Each row of a before or after table is a point. The points were changed in one or more steps. Then noise was added and the rows were shuffled. The steps act on columns, c1 being the first. Name the steps. A step turns or swaps two columns, mirrors them in a line or flattens them onto one, adds a multiple of one to another, or multiplies or shifts one. Angles are multiples of 10 degrees, from the lower column toward the higher: turns from -170 to 170, lines from 10 to 170 but not 90. Use the fewest steps. Two steps may share a column if one is a turn and the other turns, adds or multiplies; they go together, in the order done. Otherwise the lowest column goes first.

Before (12 x 3):
[[ 40 -50 -37]
 [ 43   4 -11]
 [ 31  47  10]
 [-39 -47   5]
 [-34  18  21]
 [-30 -29  -3]
 [-11 -25  10]
 [ 64  45 -25]
 [  1  65 -20]
 [ 38  13   7]
 [ 21  36  21]
 [ -5 -12  34]]
After (12 x 3):
[[ 27  15   1]
 [ 31  -2 -11]
 [ -4  11  33]
 [-28 -36  30]
 [ -5 -17  20]
 [ 47  26 -43]
 [-23  25   8]
 [  0  47 -51]
 [ 14  44   0]
 [ 31 -61  -6]
 [ 22  46 -16]
 [-21 -24  10]]
Steps: multiply c1 by 0.7; turn c2 and c3 by -30 degrees

Before (13 x 8):
[[ 13 -10  -2 -28   9  -9 -19 -10]
 [  1  51 -24 -73 -47   9  -1  52]
 [ 34 -15 -10  -7 -17 -22 -33  35]
 [ -4  31  -5 -86 -59   2 -26  11]
 [-11 -34  29 -40  29  36   6   8]
 [-22 -32  41 -16   1  -9  22 -37]
 [-26 -34 -47  -4 -56 -15 -17  16]
 [  7 -16  39 -19  35  23   5 -19]
 [-15  48  16 -53 -79  14 -37  53]
 [-17 -10 -27 -24 -30 -48 -47  52]
 [  5   1  26   9  39  15  23 -18]
 [ 34 -27  20 -22 -10  14   8   7]
 [  2 -25   4   4  19  26 -27 -27]]
After (13 x 8):
[[-28  39 -29   6 -55   9  14  18]
 [  1   2  26   5  18  34  24 -26]
 [-15 -43  36  64 -79 -23  18  51]
 [-18  39  -5  35 -30 -32  38  50]
 [ 37  26  15  20 -16  -8  30  34]
 [  3 -10  46 -18  38  11 -19 -14]
 [ 31  13  40  16  -9  31 -13   5]
 [-22  32  59  10   0  15 -27 -39]
 [  8   2  58  16  32  27 -11 -18]
 [ -5 -25  16  89 -61 -19  -3  10]
 [ -8   2  48  36  28  50 -17   5]
 [  9  12  18  36  10  -1   8 -11]
 [  3 -48  -4  69 -45 -24 -22  50]]
Steps: mirror c2 and c6 in the line at 110 degrees; shift c3 by 20; turn c4 and c7 by 160 degrees

Before (13 x 12):
[[ -3  35 -36 -26  12 -26 -52 -20   2 -43  36 -43]
 [ 14  12 -25 -16 -48  29   4 -44  -3  14   9   3]
 [ -1  43  -7 -20   3  40 -37 -10   6  12   6   1]
 [  7  46  37 -12 -19  16  -9 -23  17 -68   6 -30]
 [-17  32  -4 -10 -39  12 -16  11  17 -17 -12   2]
 [ 71   4  11   1 -39 -26 -12 -31 -46  -5 -12  38]
 [-35   4  -8 -42 -22  52   0 -30 -29 -11 -34   3]
 [ 30  32  56  13 -25 -14 -18  11 -42   2   9 -20]
 [ 22   3  31 -57 -26  30 -25  60  -7   3  -7  -7]
 [ 69  37  21   6 -18  26  19  77  -8 -44 -28 -45]
 [ 17  21 -10 -18  24   6  26  50  -8  36  27  11]
 [ 45 -12  -8  17 -12 -32  -1 -23  26  23 -13   3]
 [ 28  -4  25   2  -2  29 -28  42 -28 -24  34  -3]]
After (13 x 12):
[[ -3  34 -39 -32  22 -27 -49 -29   0 -46  35 -42]
 [-14  34  -4 -16 -75   8 -14  17  14 -18 -12  -2]
 [ 18  22  -8 -24  48   5  26  53  -8  36  27  10]
 [ 23   2  33 -74 -54  31 -22  74  -7   3  -7  -4]
 [ 31  -6  26   5  -2  29 -26  56 -29 -23  34  -2]
 [ 25  32  55  14 -51 -12 -20   6 -38   2  11 -19]
 [ 49 -12  -8  21 -26 -31  -3 -38  26  24 -13   4]
 [ 70  36  21   6 -37  27  20  92  -8 -41 -27 -46]
 [ 18  10 -26 -23 -96  29   5 -30  -2  12   9   3]
 [ -2  44  -7 -24   5  38 -36  12   7  11   9   1]
 [  4  45  37 -18 -37  16 -11 -15  16 -65   9 -30]
 [ 71   6   6   1 -79 -26 -11 -43 -45  -7 -12  38]
 [-35   4  -9 -53 -42  51  -3  -4 -28  -9 -35   4]]
Steps: multiply c4 by 1.3; multiply c5 by 2; add 0.5 times c6 to c8

Before (8 x 20):
[[ -1   0  57  15  56 -23  41   3 -30  29 -57 -35   8 -19 -25  -2 -15  47
  -25   0]
 [-31  -2 -26 -28  42 -20  -5  16  36  56  25 -23 -45 -46  -1  13 -17 -24
  -17 -41]
 [-14  -8   1 -31  27 -20   7 -37 -43 -23  36  23  16  12 -29  22   6  19
   32 -12]
 [-34   3   4  61 -12 -10  10  10  42 -16  -4 -13  10  38 -14  33  33  68
   -6  56]
 [-28 -31  21  -8 -18 -10   7  14  34   2 -50 -57  11 -12 -11  19 -15  35
    9 -35]
 [-41  39  57 -16  12  -6 -42  12 -37  -2   2  -2  38   1  34   9 -29 -10
   10  40]
 [ 18  22  43   6 -15  17   0   5  53  39  -5  11 -52  15 -42  -7 -16  -5
   42 -20]
 [ 40 -17  14  36  32  16 -33  17 -19   1  -7 -15  31  -2 -57  43  30   7
  -11 -25]]
After (8 x 20):
[[ -2   0 -33  17  60   2  39  -7 -58  35  74 -32  10 -22  22  -4 -13  46
  -23   0]
 [-31  -1  14 -30  43  16  -3 -16  70  50 -33 -23 -48 -49  -2  14 -16 -22
  -18 -40]
 [ 18  21 -42   8 -16  15   2 -10 103  13  17   8 -52  12  43  -8 -19  -6
   38 -22]
 [-34   5   0  62 -12  -8   7 -10  81  -1   6 -15  15  36   8  36  31  68
   -8  60]
 [-39  38 -52 -15  11  -1 -44  -4 -77   3  17  -4  36   4 -38   8 -25 -13
   11  40]
 [-12  -6 -14 -32  28 -14   4  29 -86   2 -36  25  18  16  35  22   5  19
   32  -9]
 [ 42 -16 -12  35  34   4 -33 -27 -36  -9  11 -14  33   0  54  43  27   8
  -17 -26]
 [-27 -33  -4  -9 -19  -2   6 -15  70   7  54 -56  13 -12  12  20 -15  34
   10 -39]]
Steps: turn c3 and c11 by 160 degrees; turn c6 and c10 by -50 degrees; multiply c6 by 0.4; turn c8 and c15 by -170 degrees; multiply c9 by 2

Before (10 x 48):
[[-21   1  -7  14   5  31 -35 -47  -7  -2 -60  20  50  -9 -12   4  21  23
  -16  -8   7  34  54   4  26   5 -23 -16 -28  23  17  18  -5 -51 -45  31
   15  48 -50  15 -18  59  22  16 -12 -33 -22  29]
 [ 18 -69 -39 -15  13   8  14  13  18  36  17  -1   0 -49  29  -2 -19  22
  -10  19  19 -31 -13 -25 -40  -6  38  -9 -36   6  -1   6  20  -1 -14 -35
    7   0 -34 -63   6  31 -40 -50  -5  16   0 -27]
 [ 56 -16   4  14  26 -17  18  18  -6  -4  23 -20   8  14   0  11   4  -1
   -7  24 -18 -52  38  19   9  -3 -12  10  -9  -7 -29 -21   1   8  13   7
   41  -3  -9  13   0 -12   8  -6 -14   6  28  31]
 [ 33 -35  -1 -15 -28 -36  31   9   1   5  16 -10  18  10 -14  12   0 -31
   -9  44  -1 -23  19   7  18 -25  -2  -8 -18  31  25 -27  43  20   1 -14
   29 -15 -32 -14  14 -22  33 -12 -34  14  20 -22]
 [ 38 -53 -44 -41 -23 -17  38  33  -9  -4  28  -1 -11  -8  36  25  -2  -3
   -1  27  18 -12 -19   4 -10  31  13   0 -25  33  21 -24  41   7  18 -16
   26  -3 -11 -28   6  10  -7 -20  -2  25  -2  -9]
 [ 11 -42 -31  -9  21   1  27 -11   8  27 -17 -10 -11 -37  61 -14  -7  27
  -16  21  15 -32 -17 -26 -19  20  50 -17 -42   8  30 -29  -4 -18 -25 -28
  -30  13 -47 -38  32  18 -25 -27  21  38 -21 -33]
 [-16   3 -31  22   0  57 -11 -51   0  -7 -28  30  25   6  -3  13  15  -8
  -11  10 -16  31  52   3  16  -7  10  -2 -15  12  10  24   5 -42 -54  44
   10   0 -18   9 -29  39  33  37 -17   1 -26   1]
 [ 60 -21  11 -12  22 -24   1  26  14 -15  18 -25  58   4  -9  18  26 -16
   27  46 -10 -42   7  13 -17  -1  -7  -6  28  -6 -22 -14 -14  20  14   4
    0   2   3   5   3   5  17  -8 -12   5  14   0]
 [ 67  -1  29   1 -14 -12  12  -1  -2   4  27   0  39  21  -7  12  20  10
   -4  22   0 -37  20  25   8  -1   6  17  28 -22 -21  16  10  28  30 -24
   14  13 -21  11  18   1   3   8  -1  15  28  -4]
 [-35  -8  -3  20  26  36  -3 -55  21 -39 -45  19  10  21 -33 -17  27  28
  -25   3 -15  42  29  17  33  -5  -6 -12  -5  10 -13  22 -13 -23 -29  44
    2  43 -25  18 -25  55  23  21 -45 -18 -21  15]]
After (10 x 48):
[[  53  -15    7   13   25  -17  -15   18   -4   -3   45  -22    9    2
     0   12    5    1   -7   22  -18  -53   36   18    9   -1   20   12
    -9   -6  -30   10   -1    9   15    7   43   -6   -8   12    1  -10
     6   -7  -14    5   30   32]
 [  68   -1   29    1  -15  -12  -11   -4   -1    3   56   -1   40   -1
    -7   14   21   11   -5   25   -1  -36   21   23    6    0  -18   17
    25  -23  -20   -3   13   27   30  -25   13   13  -18   10   16   -2
     4    8   -1   15   28   -5]
 [  32  -36    2  -14  -28  -37  -29    8    0    4   34  -10   19    2
   -17   13   -1  -31   -8   44   -2  -23   21    7   21  -22   26   -9
   -18   29   25   -3   44   17    1  -14   29  -15  -33  -15   14  -21
    31  -10  -34   16   20  -24]
 [  13  -40  -31  -11   22    3  -25  -11    7   26  -35   -9   -9    1
    61  -14   -7   29  -14   19   15  -31  -15  -26  -19   19   21  -17
   -42    7   30  -56   -3  -19  -25  -27  -31   10  -49  -36   34   17
   -25  -26   18   39  -20  -35]
 [  60  -22   12  -12   20  -27    0   27   15  -14   35  -25   59    1
    -8   15   27  -19   28   47  -12  -43    8   13  -17   -1   16   -7
    26   -6  -21    5  -14   17   14    5    1    1    5    7    2    5
    17  -10  -10    6   12   -3]
 [ -22    4   -7   14    5   29   32  -48   -8   -3 -118   21   49   -1
   -12    6   22   23  -16   -7    6   33   56    4   26    5  -14  -17
   -29   24   15   26   -4  -53  -43   30   12   47  -52   15  -16   58
    25   16  -11  -31  -22   31]
 [ -34   -5   -3   20   26   37    1  -56   21  -38  -92   19   11    1
   -32  -17   29   30  -26    3  -13   42   30   14   33   -4  -22  -13
     1   10  -13   14  -13  -20  -28   47    2   44  -25   22  -25   55
    22   21  -47  -19  -21   14]
 [  38  -53  -44  -41  -25  -16  -41   33   -9   -1   57    0  -12    1
    37   26   -3   -4    0   27   19  -12  -21    5  -10   32   24    0
   -27   34   18  -17   43    5   21  -17   27   -2  -12  -26    5    8
    -7  -21   -2   26    0   -9]
 [ -19    3  -31   21   -1   58   11  -52    0   -4  -56   30   25    0
    -2   12   14   -9  -12    8  -14   29   52    0   16   -9  -24    0
   -14   11   11   -3    5  -42  -53   42   12   -1  -16   11  -31   40
    32   38  -16    1  -27    2]
 [  17  -69  -38  -16   13    7  -12   14   17   35   34   -1   -2    0
    28    0  -18   22  -11   17   21  -31  -15  -27  -39   -5  -13   -8
   -36    5   -4  -37   19    0  -13  -32    5    3  -34  -62    6   29
   -40  -50   -4   18   -3  -28]]
Steps: multiply c7 by -1; multiply c11 by 2; multiply c14 by 0; mirror c27 and c32 in the line at 130 degrees

Before (13 x 64):
[[  23  -17   52  -18  -63   46  -32   48  -32    2   -9    6  -73   31
   -26  -51   13  -53   76  -33  -52  -42  -38    0    3   16   11   -7
   -16   49   26    2  -26   13  -25  -42   27   82  -29    5   53   -8
   -33   15    3  -51   44  -32   15 -101   10   16  -39   37   27  -26
   -12   38   32   25  -32  -32  -38  -27]
 [ -38    3   33    1  -43  -19  -43   -9    2   -7   52   25   15    5
    -1   -9  -20   14  -11   41  -21   27  -19  -20    3  -29  -21   30
    -3  -35  -31   40  -12  -47   -7  -24   -5   17  -25  -16   21    1
    -7   37   10  -44  -41   17   23  -14  -26   36  -24   42   18  -13
     8   11   50  -13   16   48   10   40]
 [  23  -14   29   -3   64  -24   -7  -53   36   22   -1   29  -40    6
   -28   -9  -38    0   -3   70  -72   25    7   55   34   -2   -7    9
   -14   -9   32  -15    6   22   -1    0   23   27  -16   13   29    2
   -21   16  -10  -39  -19   12  -13  -17   -5   54   17   19  -21    8
    -2  -11  -25    8  -13  -36   36   40]
 [  -5  -10   -1   72  -70  -42   14    4   22   21  -13   17  -15  -16
   -16  -40  -13   22   -8    5   -2   -3  -14    0   14   34    2   15
     9   14  -22   -1   -1    3  -21    0    4   -7    2    8   15    7
     8   35  -14  -21   21  -63  -20  -18   -2  -28  -27   28  -29   30
    41   79   51   21  -46    5  -55    5]
 [   0  -15   28   21   36   21   12   -8  -21   17   26    2   33   19
    39   22   -1   -5   58   -6  -17  -29  -19  -32   34  -68   33   -6
    36  -19   72   13   52  -42  -23   21   14  -34   -3  -14   16    1
   -75  -14    8   -7   60   55   12  -28    3   17   18  -37   15   43
    15   42   17   -9    0   12   18  -59]
 [  17   13   15   39   15   47  -54  -16   22    7  -33  -30   -9  -14
    35  -15   -9   28    2  -20  -25   25  -32   24  -18  -42   38   45
   -32    5  -25  -31   69   15  -11   14   -9   53  -53   38  -29  -22
     6  -51   14  -23  -17   48   50  -28  -32   -2   24   -3  -20   22
    49  -37   -6   -6   -8  -47   -3  -43]
 [  57   68   25  -12   -3   -8    7   59   -8   32    2  -13  -50  -22
    -3   43   38   -6   -1  -66   16  -13   -3  -14  -34   10  -10  -47
    23   25   31    2   59  -40  -47   19   18   35  -19  -25   -2    2
    34  -49   41   34   -7  -32   19  -26    9  -31  -24   31   44    8
     1  -51  -11   21  -60  -14  -26   27]
 [  43    7   39  -51   28    8   13   12   -7   38   35   10  -19  -24
   -29   10   39  -14    4  -24   -6   29   52   33  -65   68  -25  -30
   -28  -45  -17   14    2  -61   45   19  -12   34   -4   34   31   14
   -37   65   -5  -19   22  -31    4    8   13   10   38   22  -23  -24
   -40  -11  -36    3  -42  -18  -18    5]
 [  -2   34   29   28  -22   -5  -69  -19   20   -9   21    3   51  -21
   -11  -31   18   16   17   23  -17   -7   12   -1   32    7    1    6
   -13    0  -22    7  -20  -69  -31  -25   23   44   -5   18    3  -51
   -12  -30  -28  -39   23   26   55   11  -20   15   -6   -8  -24    8
    -1  -10   95  -29  -15  -40   10  -32]
 [ -19    2  -11   39    2   -9  -43   -5   14   -8    3   16  -21  -44
    28    4   88   -8    3    9  -27   11    8   28   -6   26   83   20
     7   16    6  -30   34   18   -5   -2    7  -35  -10   -7   26   13
   -41   11   -4  -11   20  -31   39    3  -18   38  -28  -20  -14  -29
   -16   35   35   72  -24  -41    5  -33]
 [   2  -66   -8   -7  -83  -18   -2  -57  -65  -26   13   34   35    8
    15  -14   28  -49   14   29   13   -7   33  -17  -12   -4  -13   24
   -21   66   -9   21   17    3  -38   30   15  -13   30   30   21  -11
    24   14   24  -33   45   56   61   11  -19   -1   -9  -74    5   29
    -9   16   39  -32  -30  -15   19   22]
 [  10   -6   38  -18    2  -29   28   10  -23   50   46   13  -14    5
    41   30   -4   20  -10   19   -8  -25   13   15   15   71   23  -13
    16   41  -21  -47    1   33   15   -6  -33   52   20   -9  -27   24
   -40  -26  -29   -8   -1    7  -11   -7   21  -53  -42  -16  -34   46
     3   12   -5   49  -25   40  -17   23]
 [ -10  -25   41    3   29   24  -65  -48  -45    5  -24    4  -28  -14
   -33   11  -23    9   44  -20  -43    5   31   25   24  -21  -43   21
    16  -51    9   13   12   14   21  -43  -22  -18   23   46  -22  -58
     8  -19    6  -32    9  -35   12   26  -16   21  -17   38   15  -15
    28   42   34    0  -76  -37    7   21]]
After (13 x 64):
[[ -38    3   33  -11  -43  -19  -45   -8    2   -5   53  -26   15    5
    -2  -10  -21   16  -12   41  -20   26  -21  -20    4  -30  -23   30
    -2  -37  -31   41   -9  -47   -7  -23   -5   16  -24  -15   23    0
    -9   -4   10  -46  -41   17   24  -14  -25   34  -24   42   17  -11
    13  -39   49  -11   13   48   10   38]
 [  26  -18   53   16  -64   45  -34   48  -31    0  -10  -12  -72   30
   -25  -52   12  -54   75  -33  -51  -42  -37    2    3   16   11   -5
   -17   52   25    1  -27   11  -24  -41   27   80  -30    7   51   -8
   -33  -35    3  -49   45  -33   16 -101   12   17  -42   37   29  -26
   -25  -23   32   25  -32  -31  -37  -27]
 [   1  -14   27  -21   36   22   13   -7  -23   17   25    5   30   17
    40   21   -2   -6   57   -5  -18  -28  -20  -31   33  -67   33   -5
    36  -20   73   13   53  -41  -23   24   16  -34   -3  -13   18   -1
   -75  -45    9   -6   56   58   16  -28    5   17   18  -36   14   43
    18    8   16   -8   -1   14   18  -57]
 [  -5   37   26  -29  -23   -4  -72  -16   19  -10   21    5   53  -23
   -12  -31   16   17   19   25  -15   -8   11    4   32    6    0    3
   -10    1  -23    8  -21  -73  -31  -27   23   43   -4   19    5  -52
   -14    7  -29  -37   24   27   56   12  -21   14   -4   -7  -22    9
     6   30   94  -27  -15  -43   10  -31]
 [  58   69   24   15   -4   -9    7   61   -9   34    5    8  -48  -21
    -3   43   37   -8   -1  -67   17  -15   -3  -14  -33    9   -9  -46
    23   24   31    2   59  -42  -49   22   19   34  -23  -27   -3    4
    33   41   43   36   -5  -33   15  -25   11  -32  -23   32   42    8
   -15   59  -11   21  -59  -14  -25   27]
 [  45    7   39   46   27    9   13   13   -5   38   37  -28  -17  -26
   -31   10   40  -13    5  -24   -5   29   54   34  -62   68  -24  -27
   -28  -45  -17   13    1  -59   44   19  -11   34   -2   33   33   13
   -34   21   -7  -18   21  -30    2    8   13   11   38   24  -25  -24
   -43  -63  -36    4  -44  -18  -18    4]
 [  17   13   17  -28   16   45  -54  -18   24    8  -33   43   -9  -13
    36  -17   -7   28    4  -19  -26   24  -35   26  -19  -40   36   47
   -31    7  -26  -31   67   16  -10   15   -9   55  -57   39  -29  -20
     5   28   12  -23  -18   48   48  -25  -30   -2   22   -4  -17   21
    55   56   -7   -6   -8  -49   -1  -43]
 [  23  -14   25   -9   64  -23   -6  -52   36   23   -2  -33  -43    9
   -27  -10  -37    1   -2   69  -73   25    9   53   32   -2   -9    8
   -12   -9   30  -15    6   20   -3   -3   22   25  -16   12   29    3
   -22   14  -11  -38  -20   14  -15  -19   -6   55   16   17  -23    5
    16  -13  -24    8  -11  -36   38   40]
 [  -4   -7   -1  -74  -71  -44   15    5   22   22  -13    9  -14  -13
   -16  -37  -13   22   -9    4   -1    1  -16   -1   14   36    3   14
     8   14  -24    1   -2    1  -18   -2    5   -5    1    8   14    7
     9  -74  -12  -22   21  -64  -20  -18   -3  -29  -27   27  -29   33
    40  -49   50   21  -45    4  -54    6]
 [ -17    3  -11  -42    3   -9  -42   -4   15   -6    4   -1  -22  -43
    27    3   87   -9    3   10  -27   12    6   31   -5   25   82   19
     6   15    7  -28   34   20   -9   -2    7  -35  -11   -6   26   14
   -42  -33   -5   -9   21  -30   40    2  -21   39  -28  -19  -16  -28
   -15  -17   32   72  -24  -38    4  -33]
 [  -8  -26   43   -4   28   24  -65  -48  -43    3  -24    1  -27  -12
   -33   12  -22   10   45  -22  -42    3   29   27   24  -21  -44   19
    16  -49   11   13   12   13   21  -43  -23  -18   23   43  -24  -58
     8  -42    5  -34    8  -37   14   27  -17   21  -17   41   13  -17
    42   12   35   -1  -77  -41    5   20]
 [  11   -3   39   14    3  -28   27   10  -22   51   45  -17  -16    7
    43   29   -2   20  -13   17   -7  -24   14   14   13   71   23  -15
    14   37  -23  -45    5   33   14   -4  -33   51   20   -8  -27   24
   -40  -16  -28   -6    0    8  -10   -8   19  -52  -44  -16  -36   47
     2   27   -7   48  -25   42  -15   25]
 [   2  -68   -6   -3  -82  -18   -2  -55  -62  -26   16  -33   35    7
    17  -14   26  -48   12   30   15   -6   31  -17  -12   -2  -14   25
   -20   67   -9   21   20    2  -36   30   13  -13   33   28   21  -12
    25  -12   23  -33   47   59   60   10  -17    2   -9  -74    7   28
     8  -19   38  -33  -32  -16   20   23]]
Steps: turn c4 and c12 by 160 degrees; add -0.3 times c8 to c57; mirror c44 and c58 in the line at 140 degrees
